Each wall is flat, endless, passes through zero and stands at right angles to its row. A trip goes straight from one point to another. List the walls that it crosses, first one first.

Walls:
(1): [37 -8]
(2): [-48  10]
(3): [-60  54]
(4): [ 44 -52]
Trips:
[ 71 -17] to [13 22] => 4, 3
[-7 68] to [-27  22] => none
[-60  41] to [-48  -3] => none
[-17  51] to [-68  11] => none
[-55 -52] to [-43   6] => 4

Walls:
(1): [ 41  96  66 -83  96  52  33  35  20]
(2): [ 18   1 -48  10 -15  23 -33 -15  36]
(3): [ 27 -38  -2  -9  50  -2  76 -51 -51]
(4): [ 10 -14 -55   4 -64 -19  41 -12 -18]
(5): [ 17   9 -36  -9  -6 -35  -7  38  -7]
Trips:
[ 27  15 -16 -34 -11  77   9 -47  26] to [ 18   8  19  81 -39   8  68  58 -24] => 2, 1, 5
[-30 -44  -8   6  24  -1  47 -14 -57] to [  9 -80 -41  14  -6 -10 -44  39  -7] => 5, 2, 3
[ 11 -46   5   9  -3  27 -73   1 -20] to [ 29  46  32  -5  32 -22 -23 -72  10] => 1, 3
[ 26 -42 -18 -94 -42 -15  70  11 -46] to [-31  -4 -64  18  11 -13   0  32 -29] => 1, 2, 3
[-32 -31  27 -36  23  52 -41  26  91] to [ 25  29  40 -15  -3  79 -52 -23 -21] => none
[ 31   4  20 -33 -22 -11 -13  19 -36] to [-21 -26  56 -54 -79   4 -10 -49 -48] => 3, 1, 5
[-22 -27 -36 -36   7  17  17 -67  17] to [-10   8  45  22 -63  -7 -57  32  11] => 3, 4, 5
[ 26  52   5  23 -59 -14  43  22 -36] to [ 57 -31 -48  -5 -19  44  58  63 -37] => 3, 1, 2

Walls:
(1): [-55 -26   9  10  17 -82  50 -25   7  30  11  -8   4 -58  54   7  92 -27
   6  34]
(2): [-37  17 -21  -2  20 -16  31 -27 -56 -13 -41  44   6 -32  47  -7  55  16
  -5  64]
(3): [-46 -45 -44  29 -46  46  19  60 -16  52 -29  11  28 -57  18 -45 -58  20
  -5 -10]
(4): [-18   4  12 -35 -32  34 -40 -40  -6 -41  -6 -68  52 -27   5 -90  -3  -1
  -4 -40]
Trips:
[ -5 -32  28 -14 -14   9  45  49  23  77  25 -12 -15  -9  19 -77 -32   7
 -16 -14] to [-80  -8  23 -29  18 -22  17  12  14   8   3  45  -2  95  12 -30 -22  35
   8  71] => 4, 2, 3
[  5  21 -32 -42  53 -12   1  16  61  69 -17   2  27 -23   7 -39 -25  -6
 -37  29] to [-26 -13 -67 -18 -37  -2 -39 -48 -32  50  63  48   1 -81  -6  14 -43  14
 -10  -7] => 4
[-29  -9  23  31 -18 -10 -38  69  45 -10  45 -38  26 -25 -52  62 -37  55
 -19  35] to [-37 -75   4  29  43 -32 -23  14   9  40  32 -53  60  54 -80   9  11  -4
 -13  12] => 1, 3
[ 20 -55  -5   0  16  -3 -10  57 -35 -55  14  62 -43  -9  23 -54  45  39
  12 -46] to [  10  -89   99    7   53  -22   10 -101  -11   28   33   -9  -55   -1
   14    5   31   57   47  -34] => 1, 3, 2
[ 14  31  52  51 -17  50  29  62  45 -57 -52 -36  -2 -53   4  53   2  75
  34  -1] to [ 39  20  20 -48 -48  22 -17 -50 -50 -14  51   5 107 -14   9  37  28 -36
  31  45] => 4, 2, 3, 1

Walls:
(1): [-10   4 -11 -28  23 -15 -11  41  16 -44  21 -39  72  -8  23  -2 -70  31
 -25 -43  33  74 -44 -14   4 -12  26 -11  34 -40  14 -16  62   8  22  41
 -25   9 -42  18  23 -51   7 -52 -44 -15  68  31]
(2): [-10  26  14  17 -26 -10 -46  19 -23  17 -34  66 -56 -37 113 -15  -4 -46
  14  17 -12 -46 -16  35 -40  31  16  13  40  42 -17 104   8  28   4  25
  41 -36 -34 -25 -34  66  44  15 -43  67 -55   9]
(3): [ 58  18 -36  18 -32 -14 -38   5  87  33  -7 -31   6  34  41  18 -35 -18
  62 -49  23  71 -13 -55  58 -10 -36  22  23 -37 -70  26  25  -8   5  19
  25 -49 -11  48 -40 -10  -1  52  -9  32 -50  13]
(4): [-46  46  12 -39  24 -40  -5 -42   2 -84  -4 -25  59  48 -14  55  -5   5
  24  11 -22  11 -31  -6 -25  -9  37 -22  -1  11 -51 -39  -4  41 -14  16
 -19 -93   6 -13  50 -31 -35  29  44   8   1  63]
Trips:
[ 44 -17  80 -41  56  -4 -41  39  11   1  73  46 -17  24 -28  28  24  -2
 -60  37  18  -6   1  -8  25 -11  37  -2  43 -27 -30  70 -32   5  10   3
 -39   8  19  66  29  35  56 -31 -34 -17 -18  38] to [  2  44 -32  -6   9  19  -5 -39  55  40 -33  30 -24 -77 -51  32 -70   6
  47  42 -16  15  10 -42 -60 -16   1 -44  63   0 -37 -10  37 -47  43 -14
   6  -4 -51  31 -79 -11 -21  -1 -17  69 -43  62] => 3, 4
[ -25   -8  -52   40  -19  -73  -83  -25 -121  -33    4   -2  -35  -29
  -33  -37   33   43   22   22  -32   28   36   -3   79  -41   40   72
  -25  -40   13  -24  -44   53   20  -61   18  -29  -11   51  -40   24
   40   19  -11  -19  -13  -10] to [ 17  15 -29 -30  26  13 -28  10 -43  -7  12  -1  -2  16   9  54 -12 -60
 -39   5 -64   3  -1 -21  -5   3 -35  44   4  57   6 -30   5  16  17  15
  20  -1  27 -18   6  38 -10 -24  65  44 -29 -35] => 4
[ -1 -47  10  -7 -28 -69 -36  26   0 -40 -58 -11  41 -74  40 -50  32   3
  23 -46   4  35   2 -59 -20 -22  25 -29 -39  -3  73 -40  25 -35 -43   9
  58 -69 -13 -31 -22  59  62  23  38 -17 -54 -12] to [-18  -5  58 -13 -22   3 -15  12   6   1  34  84  24  28  18  17   9 -11
  22 -36  -1 -20 -47 -18  35   0  22   7 -62  11 -12  32  23  24  59  -3
  72  25  -3   9 -11 -13  11  19  14  17   9 -16] => 1, 4
[-31  24 -12  10 -57 -25 -21  34 -32 -73  60  65 -52 -30 -50  13 -43 -54
 -35 -54   1  57 -43  49  23  29  51  88 -64 -15 -96  31  44 -51  29   0
  18  41  20 -12   4 -26 -30   4 -25 -13 -10   3] to [  0  -4 -49  32   2 -16  18 -21   0  34  69  -6  15  86 -38   5 -40 -31
  28  -8  -7 -19 -59  16 -52  26  38 -32  24   6 -28  32  28  18 -35  -7
 -52 -98  -9   1  31  -1 -96 -14 -20 -48  -3  18] => 4, 2
[ -36  -22    2   31  -34   13   47  -72   -2   -1  -24  -36  -23   46
  -21    2    4  -27   10   53   77   51   48    5   36  -37 -101   23
   15   -6  -34   12  -42   21   -3   27    0   -5  -17   22  -53   26
  -10  -29  -17  -15   26   28] to [ 74 -19  40 -41  27  30 -19  -1 -24  36  13 -56 -25 -20   5  -3 -16  35
  45 -35  -4 -11 -22 -27  28 -22  -7  28   3  45  -5  -9 -23  24  24  -5
  13   3   1  55 -22  83 -56  20 -29  67  -5   7] => 2

Walls:
(1): [  -6  -25  -13  -56   27   13 -121   13   49   44   -6  -16   13  -25
  -20  -40   46  -43  -53   31   -6   10    8   -7  -32   57   15  -29
  -62  -78   -9   -8   38  -27  -18    9  -16   -4   31  -22   11  -17
  -21  -15    5  -19  -36   21]
(2): [ 42 -22  10 -12 -19  23  -7  36  -2  38 -43  35  12  28  47  28 -20  22
  -2  43   4 -10  -3  86 -33 -28  46 -83 -54 105  -6 -32  -8  12 -15 -33
 -15  34 -61 -59  68 -23  44 -22  -4 -33 -11   6]
(3): [-36 -30 -16 -39  23  -5  97 -64   2  -8  37 -22 -32  -7 -21  22 -16  30
  53  11   2  -5  55  23 -29 -10  -7 -48  51 -15  10 -74  32 -20   1  74
  25   0  -4  -5 -29  53  31  16 -24   9  17   6]
(4): [ 27  28  29  50  83  23  22  -2  13  -5  31  17  23 -50 -28 -41  34 -71
  50  15  43 -12   2 -47 -23 -31 -28  19 -36   2  -4  17  53   1  34  96
  21  -3 -24  52   0  -1 -66   3  -4   1 -54 -19]
(5): [  0  32 -32  10 -16   3 -50 -66 -83  -9 -26 -33 -15   0 -59 -27 -37 -58
  17 -99  20   4 -18  -3  37  86 -45 -54 -11  -1  15 -27 -52 -30  -2  43
 -91   4 -48   6  -9 -48  36 -13   9  73 -52  68]
(6): [  19   30  -28  -51    3    0   17   10   82   -5  -19   -3  -26   11
   24  -14   13  -22    3  -58   48   -9   11  -15   45  -13   -4  -38
  -42   12    3   53  -67   -3    6   -1  -56    7    9  -14   72  -51
  -33  -33    9   48 -107    7]
(7): [ 25  10  12   4  22 -12  -1   4  31   6  24  43  42 -15 -39 -11  69  18
  34  29  37   4 -36 -48  16 -59  41  -8   3 -22  -8  87  35  94  25 -62
 -14 -15 -17  10 -26  15  69  17  -1 -41  26  50]
(8): [ 12  -7   9 -53 -22  18  19   5  40 -43  31  -2 -39 -22 -52 -29  20 -33
  11 -22   0  16 -14  11  42  28  26 -12  39  31 -38   4 -52  10  82  20
 -27 -16 -10  -2  -4  50   9  25  30 -22  18  18]
(9): [-10   1 -27 -35  -4  -2  12   2 -53  46  29 -46   9  48  14  14  33  46
  67   5  26  60  42 -86 -60 -32 -20 -28 -11  -2  13 -24  43   3 -63  47
 -14 -25   5   2  -7 -26 -18 -20 -16  -2  15  -2]
Trips:
[ 46  -7 -13 -43  33  21  -8 -13  43 -63  15  40   2   9 -16  57  -2  82
  -9 -23  14 -10   0  -6  24 -52   6 -14 -22 -47 -40   5  23  16 -44 -16
 -20 -23   9   6 -32 -80  -7 -32  22  41  10 -26] to [ -7  29  28  -9  -8 -54 -37  26 -77  40 -19  12   0  73   6  66 -53 -13
 -55 -36  23 -16  29 -35  35 -31  28 -21   8 -15   8   9  -8  37  32 -61
  28  33 -53 -27   4  51 -27  18   7  -5  11  22] => 1, 2, 9, 6, 5
[ 17  34  26  33 -16 -49  54  49  55 -38 -24 -40 -13  19 -28 -66 -15 -10
  -8  20  47  16  26  60 -40  45  13  -7  24  54 -17  -7  28 -19  46  13
  46 -50  44  -5  75 -26 -30  14  -3   7  39  -6] to [ -6  33 -30   0 -55  10   1   9  21 -44 -17  -9  49  47  61 -16  48 -60
  17 -52   0 -28  24 -12  33  27  -2  70  -9 -18  -6 -34 -46   2 -73  39
  11  -6 -31   3 -10 -21 -15 -64  91 -65 -20 -18] => 3, 2, 5, 1, 9, 8
[-21  12  19  12  34  14 -26 -14  69  32   5 -48  11 -11 -51   6  57   1
 -39 -34 -27  -4   3  11 -37 -29 -33  -7  -5 -16 -25  73 -11 -23 -43   6
 -36 -55 -38  17  10   2  12  19 -11 -36  38 -59] to [ -5  46  59  17 -14  65   3  30  -7 -23 -59  12  40   2  -5 -28  47   4
  -5 -52 -69  -1  -9  32  10 -10  87 -65 -30   4   4 -16  29  43   3 -52
 -50 -31  25 -88  25  46 -24 -34  22  58  10 -56] => 9, 2, 4

Walls:
(1): [-11  12  25  25   5 -24   5  -9  22  12  -6   6 -20 -16 -30 -34  51 -20
  36  30  -7  35  18  27 -22  -8  38 -56  64 -52  31 -36  39 -16 -10  63
 -66  16 -38  31  60  29  69  55  -1  45  73  21]
(2): [ 29 -20 -29   5   2 -37 -15   1  16 -76  62 -16  17 -55 -74  -4  15 -14
   1 -38 -44  30 -55 -58 -33  16  -8  12  76   1  91  46 -36  19 -25   4
  -4   9  44  51 107   0  21 -25 -72  17   5 -38]
(3): [ 26   1  48  72 -10 -22 -56 -42 -21  17  23  54  59  31   1 -31 -22 -17
  -8  15   0  41 -13 -64  62  67   8  21  39 -78   3 -18 -50  11  26 -23
 -24  11 -53   2   4  47  27 -72  36  32 -32 -18]
(4): [-15  17  45 -11 -38   1  20  34 -12 -42  20  21 -32   4  47  -1   5  23
 -80 -13  16 -26 -43 -49 -39  55  77  89   2  20  -5 -36   3  22 -21 -67
  86 -39  -4 -75 -74 -25 -40 -13 -36 -44   2  15]
(5): [ 47  51  56  21  34  19  41  85  22  -3 -12 -25  72  16 -12 -41 -16 -15
  51  31  -3 -36  50 -30  -8 -13  46  52 -13 -27  -6 -48  15   5 -28 -50
  51 -18 -49  -3 -18 -66 -12  39 -61 -19  15  16]
(6): [-49  62  11 -10  49  73  78 -37 -67  -1  27  -9  58 -33 -37 -33  61  31
  16   4 -30 -14  -5  -5 -20   7  40  -7 -80 -45 -17 -74   3  15 -18  14
 -15 -14 -34 -36  14   6   5 -15  50  78 -81 -71]
(7): [  6   2 -77  36  28   9  -6 -27   7 -41 -13  71 -48 -30 -37  33 -52 -85
   9  45   5  15  14  34  33  24   2 -22  20  -9 -17 -53 -27  24  -3   0
  -7  13 -40  13  15 -42 -17 -40  -6  21 -48 -37]
Trips:
[-20   5 -39 -19  28  -3 -37  -8   8  -9  44 -48  24 -25  11  16 -10 -21
  62 -21  19 -26 -55 -17  12 -27  -9  28 -31 -24  18   0 -19  -4  12 -40
 -26  42  12 -40 -25 -77  74  21  65  29 -39 -16] to [ 24 -39  14  43 -36 -15  -1 -92   2 -23   8  62  24  75  34  34 -35   4
 -38 -49 -28  34 -34  19 -40  59 -13  -8   1 -13 -10  14   6 -36  -9 -67
  36  67  43  -9  -5 -49 -12  13 -46  -2 -35  23] => 4, 6
[  -2   11  -35   22  -16    3   -6   21   57   27   42   13   -1   -2
   39   38   48   40  -37  -29   21   76   14    4  -56  -59   30    1
   36   30   46   28  -36   -5   26  -16  -24 -121   59  -10   30  -21
  -49  -16  -29  -36  -39   46] to [ 45  -9   9   8 -45  18 -24  49  32  22  18 -27 -23 -31  -6 -30   3 -30
  35 -46  22  10 -12  41  32 -23 -58  61 -58 -30 -20  -6   1  25 -14 -15
  23  -8 -42   0 -26 -67 -27  29 -73  31  -1   5] => 5, 2, 7
[  2 -39  -7  61 -17 -42 -39 -13 -86   3   1  18  41 -25  -2 -23 -26  18
  48  54 -35 -33 -50   4  27 -20 -14  27  15  14  12  44  12  91   6  -1
  43 -46  56 -48 -60  30  45 -28   3  13  32 -23] to [ 56 -21  21 -19 -15   6  12 -32 -28   9 -21 -10 -17  -4   9 -19  26  -3
 -29  32   9   8 -29   9  50  60  16 -19  36 -33 -19 -26 -13 -46 -30  14
   1 -44  93  21 -15 -26 -12 -17 -37  15 -14   3] => 7
[  9 -10  39  -8  73 -13   3   1 -41  19 -38  -1  80 -21  36 -12  42  27
  15  -8  60  57  16 -38  -4 -12 -17  11  25 -49  15  25 -13   0  23 -16
   6 -70  -5  24 -33 -21  50   1 -10  24  14  64] to [-35   7  39 -26  -7  -3   8  15  24 -11  40 -73  56 -54 -21   9  21  27
 -32 -50  -1 -49 -54  71 -69  15 -52  46 -31  30 -21   4   7  56  46 -37
 -68 -12  70  83  31 -42  -5  18  16 -62 -49 -26] => 2, 1, 3, 5
[-15   5 -13  43 -34 -76  17  40 -26 -30  10  21  18 -20  83 -16 -19  13
  29 -42   6  70 -29  12  24   1  49  -1  59 -46 -73  41  36  51  28 -33
 -32 -49 -71  13 -72 -21  37  -2 -29  10   7  11] to [  1 -30 -10 -35  14 -15 -84 -21  11 -15  30 -37   0 -35 -85   2  29  23
  13   1  54 -69   1  -9  35  62 -44  -6  21 -12  20 -21   6 -14  14  -6
 -53 -27  16  19  49 -14  29  56 -32 -41  -3   0] => 2, 4, 5, 7, 3
[ -5 -28 -26   8 -41   3  23   2   0  20  -7 -41 -10 -13 -43   8 -11  12
  53 -58 -13 -31  58  33  28 -73   0  19  20  21 -43  32 -14 -53  11  12
   7  40  49  11  12 -36  18  47  39  24  27 -11] to [-11  54   4 -16  -3  18  19  56 -32 -16  20   1 -45 -22 -22  23  26 -31
  14  24  -1 -27  12   4 -23  95  -4 -41 -29  78 -45  61  16 -20  59   0
  29 -41  17 -22 -29  -4 -49  68  -8 -56 -16 -23] => 1, 5, 4
[-48  35 -18  34 -46  28  23  41  22 -30 -69 -73 -78   5  75  -7 -11  28
 -27  -4 -40 -46  16  53  -4   0  -8 -12 -14  31  48   9 -38  47  -4  10
  14  79  30  27 -52  54  11  11  79  15  19 -13] to [ 42  39 -14 -21  -9  28  40 -14  59  10   8  19 -50  -3  37  22  11 -42
 -70   4 -13  -3  -6 -40  36 -49  33  -2 -76  53 -13  43 -11  23  70 -44
  10 -20 -70  34  17  -7  -2   2  33 -50 -14  37] => 7, 5
[ 38   7  74 -21 -34 -80  -6  -9  37 -21  62  61 -37  53 -25 -19  29 -41
 -65 -19   6  16   3   9 -22  17 -26  -8 -12  39  -7   4  23   2 -21 -69
 -25 -22  18   3 -74  31 -12  24  -5 -57 -17  11] to [ 11  17  17  -6  50  29  62  18  -1 -37  29 -16 -23  55  10 -12   6  38
  -8  30  38 -20 -12   1 -22 -21 -51 -20  27 -12  -7  45  44 -22  -6   6
  59  17  -5   7 -23  36  55 -15 -45  18 -55 -30] => 3, 5, 6, 2

Walls:
(1): [ -15    0  -16    9   68  -29   46 -102   17   41   41   51    6   48
   71  -24  -17  -33  -10   26  -53  -46   18   17   46   21  -11   11
  -30  -60   56  -26  -78   37   23   27    9  -21    1  -41   -3    4
  -37  -53   77   67  -39   15]
(2): [-35   8 -11  61  10   7 -33 -41 -12  68  30 -41  73   2 -10 -49   4 -57
 -43 -56  -7  56   9  37  17  -7 -11   7  10  32  53  28 -50  55   8  13
 -20  -1  34 -41 -85   0 -25  71 -17  62 -47 -29]
(3): [-24   1  -7   7  28 -28   9 -35 -23   7  73  27 -84  23 -19 -19  40   2
  16 -39  43  14 -40 -12  30  14  15  31  -7  69 -13 -62   5 -21  41 -49
 -21  -1   7 -14  59  10 -24 -28  16 -33   1  12]
(4): [-45  52  29  27  71 -50  30  -4   6  70  42  15  29  -1 -49 -24 -52 -58
 -37 -41  49  -9 108   7 -59   5  50  10  33   1 -46 -15 -33 -44  26 -47
 -53 -21  22 -37  22  43 -22 -20  45  38 -41  22]
(5): [ -74  -25  -51   -4   24  -26  -10   -9  -25    3   -6 -112   58  -26
   13   71   23   16  -55   75    6  -43  -38  -14  -44  -38   18  -11
   -7   10  -23   41  -23   24   13   50   36  -28  -47  -14  -10    5
   25   69  -10   44   23   -8]
(6): [-42  26   9 -11 -15  -2  91  -3  -1   7   1 -55 -70  55 -41  38 -24  42
 -15  27  43 -30  -4 -58  16  15  -8  13  32  23  20 -17  26  27  42  13
 -19  -2 -17  44  53   0  14  47  -1 -41  20   9]
(7): [ 44   3  -5 -24 -18 -55  34 -16  47 -20  14  45  35  37   6  17   5 -46
  44  57   5  27  -8  32 -54  -9 -22  33   7 -24  18  -9  70  16   4  64
  16  38  96  56 -21  51  79  49  -3  74 -12  58]
(8): [  73  -74   17 -102  -27  -20   24  -31  -42  -42  -12   86  -62    8
  -21   37    8  -29   11  -41   36   54   19  -31    4   -5  -24   42
   19  -55  -60   -1  -64   32   14   13   27  -22   93  -69   69  -37
   40  -29   36  -48  -43  -29]
(9): [  4  63  -3  58  -3  56  28 -35 -21  12  36  -3 106  39  28  67 -10  28
   7 -33 -19 -40  75  26  63 -35  12 -40  48  -8   0   2 -47  10 -77  79
 -36 -94  78 -29  -5 -28 -37 -33 -58  25  -9 -56]
(10): [ 50 -60 -24  41 -65  25 -58  71 -31  24   5 -18 -42 -14   7 -43   9  45
 -20  33  61  30 -41  -6  71  -7 -45  -9  -8   1 -22  49  53 -39   5   7
  23 -55 -32  -2  43 -29  45 -71  26 -56   6   6]
Trips:
[-39 -59  12 -24  69   8  46 -53  -4  65   6 -49  29 -44 -62  -3  -8  -3
  14  40   7 -22   7  33  42 -10  -6  53 -55 -19  39 -68 -15  21  55  66
  36 -16 -11  28 -68  -1   5 -52 -72  27  28 -11] to [ 27  -1 -27  44 -27 -36  23  36 -30 -10 -14  71  64  15 -12  41  36  12
  42 -18   4 -13 -41 -17 -29 -92 -70  33 -19 -98 -14   3  39 -26  49   6
  38   9  22  25   6 -26 -28 -42 -82 -24  22  -8] => 6, 2, 8, 10, 1, 5
[-19  42  -9 -39  44  80 -19 -81  31 -42 -86 -63 -36  27  59  32 -21  38
   1  40  56  57 -50 -79 -10 -29 -62  11  18   9 -14  25 -17  19  24 -12
  15 -42  -1  61 -28  12 -33  19 -28  33 -72 -21] to [ -28  -28   30   20   42  -54    0    6    6 -105  -32   28   52  -77
  -36    7    3   35  -31 -101  -18  -33   19  -15   -3  -37  -21  -38
    0  -68    3   65   25   20  -20   -5   37   25  -50  -27   37   63
  -42   55    0  -23   16   17] => 2, 6, 4
[ 33 -26 -36  18 -38 -22  17 -27 -45  -4   9  11   3 -35  48 -49  15  26
 -59  -4  62   7 -57  21  -4 -28 -95 -43  -3   4  31 -12  34   7 -27  23
 -68 -65  36 -19  38 -41  15   3 -31 -49  10 -13] to [-46  -4   5  32 -21 -23   1 -68  26  51  14  23  41  45 -34  43  32 -26
   9 -60  26   0 -42 -23  35   6 -39  35 -40   1  21 -33 101  35 -30 -25
 -55  44  43  62 -22  63  20  -9 -77   6  44 -96] => 7, 8, 10
